Rows are points. Examples show where two turns around zero, p and q, send a point. Where does a point land after both, in the order given? Backwards means that the second turn is done in reverse. Each puzzle has new turns, and all numbers are rounded.

Turn p:
[ 3  5 15] => [-2  9 13]
[-12 -55  -2] => [-40 -39  -6]
[-15  33   2] => [ 9 34 -9]
[ 25  17 -15] => [33 -4  3]
Turn q:
[ 11   0 -29] => [  2 -19 -25]
[-19 -25  28] => [-18   3  38]
[-31   5  19] => [-21  27  14]
[-2  9 16] => [ 6 15  8]
[ 41  11 -34] => [ 31 -26 -36]
Where do these land?
p, then q: [-24 -20  -3] => [-30  -1  -9]
p, then q: [ 18 -17  27] => [-5 13 34]
p, then q: [-10  15 -46] => [  9 -33 -35]
q, then p: [16 22 21] => [27  5 20]

Turn p:
[-31   6  31  -4] => [-31 -26  14  10]
[-20  -2  -6 -12] => [-18  10  12  -1]
[-34  -6 -21 -11] => [-31  27  10   0]
[  1   5  50 -16] => [ -4 -47  23  -4]
[  1  12 -18  18] => [  6  15 -14  18]
[ 57 -22 -11  26] => [ 48   0 -42 -23]
[ 27   6 -26   0] => [31 22 -5 -1]
Turn q:
[-27  27  -7 -11] => [  3  10  -8 -38]
[ -6 -31 -12  28] => [-24  22  -5  29]
[-16  18  18  -3] => [ 14  10  14 -21]
[ -4 -40  -8  -1] => [-35  -1   8  19]
[ 53  27   8 -13] => [ 43 -41 -10  11]
Where do these land?
q, then p: [  7   8 -42  26] => [  7  45 -12  19]
p, then q: [ 32  32  38 -30] => [  5 -18  41  49]
q, then p: [-20  12  -1   0] => [ 5  3 22  4]
p, then q: [-13 -36  10  17] => [-35  -3 -11 -23]
q, then p: [ -7 -16  -5 -13] => [-22  -2   3  -2]

Turn p:
[ -6  13   5 -10  -4  12] => [ 11  -2  -7 -12 -14  -3]
[  2 -10 -19  -9  13   2] => [-2 -2 21 11 -6 -9]
[  7   1 -17 -13  14  10] => [  8  -6  14  11 -12 -15]
[20 11 -7 14  5  4] => [  4  -2 -12  15  10 -18]
[ -7 -11  48 -20   0 -21] => [16 -4 -3 -8  1 55]
[  8  12  -9 -21 -10 -17] => [ -6   6  -8  17 -25   7]
[-33   7 -13  76  -4   5] => [-23  37 -10 -34  53 -35]
[  8 -22  11 -17 -14   4] => [ -8 -26   4  -2  -7  18]
Turn q:
[ 10   4  26 -12 -10 -26] => [-14 -35   7  -6 -15   3]
[ 13   0 -11   7 -11  33] => [ 21  22  -4 -24   1  -7]
[ -6 -16  24   0   6  -9] => [-20  -7 -13   4 -17   9]
[-23   9  43   1 -26 -27] => [-33 -27  18 -11 -13  38]
[ -5 -11 -18 -10 -12   8] => [ 15  16  12   6 -11  -1]
[  9   0 -33  19  18   3] => [ 25   9 -16  16  24  -8]
[  2  13 -31  -4  35  18] => [  6  22  -5  15  29 -33]
Where do these land?
p, then q: [-35 -13 -11  -7   9  -2] => [-29  -9  16 -20  -7  -3]
p, then q backwards: [-28  -6 -21 -10 -21  11] => [  0   2  29 -26 -11  17]
p, then q backwards: [ -1   3   2 -15   3 -23] => [-19 -17  -4   4  -8  -2]
q, then p: [  2  20   8 -22 -17  32] => [ 18   6 -10  -1 -27  32]
q, then p: [ 20  14 -14  26   6 -14] => [  5 -12  24  26  13 -10]
q, then p: [ 25 -30  10   7   8   6] => [-33   0  -2  15 -17 -13]
p, then q: [15 24  8 -9  1 33] => [ 34 -20  -1  12 -19  -6]
q, then p: [  2 -11  19  31   9 -43] => [-23 -20  34 -14  17 -29]
